Each point is reached from the start by the listed moves, each made once or not at all, plus a little noise. Is the number of moves made odd or even? Then give how often each move was made.
(in the rows, 128 means zero)

Moves:
(1): [182 128 143  96 106 103]
(2): [148 144 109 222  94  90]
(3): [ 96 140 143 143 123 100]
Start: [136 119 114 114 112 147]
Points:
[152 130  94 211  74 111] -> odd (0, 1, 0)
[152 125 141  98  81  97] -> even (1, 0, 1)
[111 129 134 130 102 125] -> odd (0, 0, 1)
[170 147 127 192  45  61] -> odd (1, 1, 1)

Moves:
(1): [130 109 139 124 132 128 173 104 133]
(2): [139 124  93 127  95 125 136 143 141]
(3): [157 103 156 148 173 173 106  98 122]
(4): [126 108 126 133 144 121 123 179 145]
(5): [114 186 139 135 107 153 149 148 100]
(6): [109 129 117 107 161 145 136 141 139]
Start: [118 146 174 142 132 110 120 165 118]
Points:
[ 82 186 167 136 165 146 151 249 120] -> odd (0, 0, 0, 1, 1, 1)
[128 103 203 136 214 170 148 121 123] -> odd (1, 0, 1, 0, 0, 1)
[112 160 160 148  98 124 189 227 126] -> even (1, 1, 0, 1, 1, 0)
[ 89 193 142 130 106 146 156 217 113] -> odd (0, 1, 0, 0, 1, 1)
[120 183 165 140  83 132 199 175 103] -> odd (1, 1, 0, 0, 1, 0)

Moves:
(1): [108 124  92 119  95 129 132 105 168 173]
(2): [120 125 145 133 139 112 130 113 137 168]
(3): [148 110 156 119  89 114 147 156 114 124]
(4): [102 143 146 106 136 129 112 104 135 118]
(5): [140  97 132 113 131 139 117 121 125 132]
(6): [156 139 123 115 125 123 120 140 164 143]
(7): [148 107 119 147 114 115 123 121 151 135]
(8): [127 132 152 153 111 122 103  97 125 136]
(9): [ 97 139 117 101 123 125 107 150 133 106]
Start: [136 117 111 140 117 133 115 131 132 150]
Points:
[164  91 127  78  72 123  93 185 154 143] -> even (0, 0, 1, 0, 1, 1, 0, 0, 1)
[183 111 121 172  82 109  77 105 187 179] -> odd (0, 0, 0, 0, 0, 1, 1, 1, 0)
[159  45 139 157  27  97  99  74 183 249] -> even (1, 1, 1, 0, 1, 0, 1, 1, 0)
[105 129  99 114 112 130  94 153 138 128] -> odd (0, 0, 0, 0, 0, 0, 0, 0, 1)
[154  63 194 144  69  97  79  74 149 195] -> even (0, 1, 1, 1, 1, 0, 1, 1, 0)
[118 140  88  98  89 132  94  96 215 201] -> odd (1, 0, 0, 1, 0, 1, 0, 0, 0)
[138  65 149 138  42 110 103  82 161 243] -> odd (1, 1, 1, 0, 1, 0, 0, 1, 0)

Moves:
(1): [103 150 164 115 134 101 149 130 144 110 138 107]
(2): [125 126 116 129 132 158 128 125 153 121 120 136]
(3): [145 136 123 117 139 132 125 107 121 152 134 123]
(4): [135 124 108 117 127 117 117 117 140 118 129 132]
(5): [127 113 140 165 171  97 144 175 149 142 132 123]
(6): [140 149 155 139 143 126 105 101 140 108 142 104]
(7): [155 156 184 113 117 106  98 152 183  76 114 172]
(8): [119 177 110 141 128 141 142 112 102 131 142  97]
(9): [145 164 128 103 126 149 107 134 122 102 135 101]
(10): [130 123 114 125 109 139 127 108 132 131 105 111]
(11): [126 125  97 103 133 144  93  99 120 115 102 142]
(12): [ 87 160 124 129 125 115 114 142 129 140 142  90]
Start: [126 139 106 133 146 131 118 107 129 121 139 122]
Points:
[ 64 178  60  85 136 136  81  61 178  88 107  75] -> even (1, 1, 0, 1, 0, 0, 0, 0, 0, 1, 1, 1)
[160 167 175 166 178 113  82 129 249  64 110 130] -> odd (0, 1, 0, 0, 1, 1, 1, 0, 0, 1, 0, 0)
[132 202 125  85 167 159 114  89 155  96 152  78] -> even (1, 1, 1, 0, 0, 0, 0, 0, 1, 0, 0, 0)
